Each wall is flat, endless, passes through zero and stands at right angles to its row. A trip goes straight from one point to another. Which walls does it cross, in order?

Walls:
(1): [ -4 -12  42]
(2): [-14 -15  14]
(3): [  9 -52 -17]
Trips:
[38 13  9] to [-15  11  13] => 2
[ 23 -15 -17] to [-58 -25 -32] => 2
[-19 -17 -31] to [-16  27  22] => 3, 1
[ 11 -41  18] to [26  7 12] => 2, 3
[ 16 -11 -34] to [31 15 20] => 3, 1
[23 12 11] to [-24  60 -19] => 1

Walls:
(1): [-13  16   2 -11  14   8   3  30  18  14  14 -20 -12  -8]
(2): [  2   6  -2  21 -24 -14  18 -15  14   0   1  34  10  45]
(3): [ -7  -4  41 -21 -15  -1  18   4  20   4  -2  18 -26  -6]
(4): [  8  19   7  31   4   6   1  -5  13  21  -1 -15 -10  60]
(5): [  2   7 -11  15  -2   6   3   6 -24 -19  -4 -16  30   1]
(6): [  2  40  14  -2 -34 -38  17   3  21  -5  30  -1  10  15]
Trips:
[-25   5  26 -18  17  -6  -5  22  14  33  -2 -15  -8   6] to [-26  21  19   4   4  15  -8 -22  -7  14 -42  -2  -3  27] => 6, 2, 1
[  6  31  10 -13  11   4   4   7   3 -21   0  -2  47  13] to [-31   2  -2 -17  11  -7  -6  14  -1   7   0  -1   4  15] => 2, 5, 3
[ 24 -13   6  13   0  21   0   9 -20  14  16   5 -18 -25] to [-23 -10 -32 -30  21  17  30  30 -25 -25  -5  -9  12  -2] => 5, 3
[  3  -4   4  28   3  30  10 -12  -5   1 -23   4 -12   7] to [  7 -35  -6 -10  20  18 -13  18  19  18 -18 -14   2 -19] => 2, 5, 1, 4
[ 25 -32   1 -15  17 -12  -4  -2   9  25  15 -35  -7  -4] to [ -7  14 -39   7 -18   4 -14   1 -18 -30 -14  52 -26  -3] => 4, 1, 2, 5
[ 12   3  -9  22  11  11   1 -23  -6  -3 -24  28 -14  37] to [-11 -10 -13   7 -11  25   3 -24  -8  19   8 -26   2 -23] => 5, 2, 4, 1
[ 16  -1 -10  -3  -4 -11 -13  21 -22  -3 -22   5  16  28] to [ -8   4 -30  -3  -4  -2 -11 -22  -2   3   5  -3  15  18] => 6
[ 19  10  22   7 -12  17  13  60  13  -4  -5  16 -14 -20] to [ -8 -11  -8   5   8  17  -8 -25   0 -10  24  -9   6 -16] => 6, 5, 3, 1
[ 17   9  17  -7 -10  -7  -6   6  25   3   0 -15   7   8] to [ 12 -26 -11  -1   1   8 -15 -13   2 -17   1   9 -26  37] => 1, 6, 3
[ -9  23 -49  23 -39   9 -11   7 -19 -15   3  16  -4 -10] to [  0  26  32  -4 -24  27   9 -26  13  -1  21  -1   1  14] => 4, 3, 5, 1
